Each row of a before or after table is a point. One or more steps were done to the points. Then noise was added and the rows were shuffled. The steps act on columns, c1 being the first. Write out the steps. A step turns or swaps two columns, mirrors them in a line or flattens them onto one, adds a multiple of one to another, or multiplies or shifts one. Angles are multiples of 10 degrees, from the lower column toward the higher: turns from -170 to 170, lines from 10 to 170 but not 90. Use the fewest steps. Two steps may share a column if one is a turn and the other turns, adds or multiplies; they go together, in the order done. Otherwise the lowest column goes first.
(in the rows, 128 means zero)

Before (12 x 2):
[[ 80 118]
 [155  85]
 [138 107]
 [ 85 106]
 [114  93]
 [123 122]
 [ 95  75]
 [139  84]
 [133 106]
 [ 66   7]
 [144  85]
 [198  98]]
After, 12 rows:
[[141  98]
 [119 108]
 [106  91]
 [172 110]
 [ 89 115]
 [100 109]
 [128 123]
 [139 115]
 [147 103]
 [142 102]
 [134 111]
 [ 78  41]]
Steps: multiply c1 by 0.7; multiply c2 by 0.7

Before:
[[129  64  78 121]
 [131 139 127 106]
 [ 64  58 215 142]
 [120  90 131 152]
 [143 128 149  78]
 [136 113  54 107]
 [131 147  64 141]
 [ 94 144 208 143]
 [ 68 102  93  27]]
After, 9 rows:
[[144 126  78 129]
 [129 135 160 184]
 [129 133 107 137]
 [131 115 139 118]
 [135 121 142 205]
 [ 80 116  44 202]
 [101 144 114  42]
 [134 107 136 183]
 [ 60  97 120  43]]
Steps: multiply c2 by 0.4; turn c3 and c4 by -110 degrees

Before, 9 rows:
[[ 99 131 134 107 132 113 129 110]
 [111  54 164 113 103 186 113 114]
 [102 151 110 104 170 185 153 225]
 [146 115 116 124  95 100 161 107]
 [147 139 159 134  95 106 122 117]
 [161 129 116 107 140  86 114 147]
 [108 153 102 189 103  70 135 128]
 [108 145 117 109  98  76 126 159]
 [125  99 156 132 122  89 153 123]]
After, 9 rows:
[[108 133 144 103 118 115 127 142]
 [113  99 140  96 124 151 154 151]
 [101  51 152 173 130  87 113 199]
 [144 116 114 101 151 140 160 166]
 [121 140 131 111 156 144 122 141]
 [124 153 135 166 126  80 154   8]
 [128 154 127 106 157 211 135 120]
 [120 146 135  74 172 137 126  99]
 [154 129 105  82 124 132 115 106]]
Steps: flatten c1 and c3 onto the line at 140 degrees; add 0.7 times c2 to c8; turn c5 and c8 by -160 degrees; mirror c4 and c6 in the line at 30 degrees

Before (12 x 12):
[[110 150 181 169 151  92 123 193 113 114 115 138]
 [151 199 206  84 116 201 208 187 139 108  95   7]
 [100 129 143 138 179  78 195 164 117 112 151 118]
 [135 139 132 123 156  69 128 166  63 114 137 107]
 [ 90 138 152 108 156  63 180 162  57 144 119 193]
 [110 137 147 134 195 138 126  71 102 130  97 110]
 [130 110 121 140 114  98 146  75 133 137  65 120]
 [121 137  90 130 132 135  98  55 145  57  75 156]
 [ 69 130 140 173 129 131 127 108  75  77 113  97]
 [111 200 162 154 143  49 156 129  96 105 124 125]
 [194 196 156 142 104 226 204 136 137 127 113  52]
 [ 64 165 108 131 155  77 132 150 101 159 135 132]]
After (12 x 12):
[[164  82 108 132  73 195  64  51 128 206  40 217]
 [113  77 130 185 174 141 117 187 148 146 128 164]
 [209  92 126 192  66 214  66  92 158 156  69 179]
 [104  95 114 219 132  96 124  88  75 180 143 133]
 [ 95  63 104 204  94  52  87 137 117 160 128 134]
 [ 69 126  77 222 126 142 103 172 105 140 108 157]
 [123 118  58 180 125 136 163 183 175  89 178 160]
 [ 56  81 160 182 125  90 112 124  98 109 127 121]
 [124 102 113 173 143  70  95 136  63 132 106 132]
 [ 79 103 144 158 143  71  48 126  79 153 189 102]
 [124 151 137 190 128  99 116 160 172 120 151 186]
 [ 91  93 111 188 166  84  64  85 124 142 108 113]]
Steps: turn c1 and c6 by -10 degrees; mirror c2 and c5 in the line at 110 degrees; swap c3 and c10; shift c4 by 50; turn c7 and c9 by -150 degrees; turn c8 and c9 by -140 degrees; turn c11 and c12 by -120 degrees
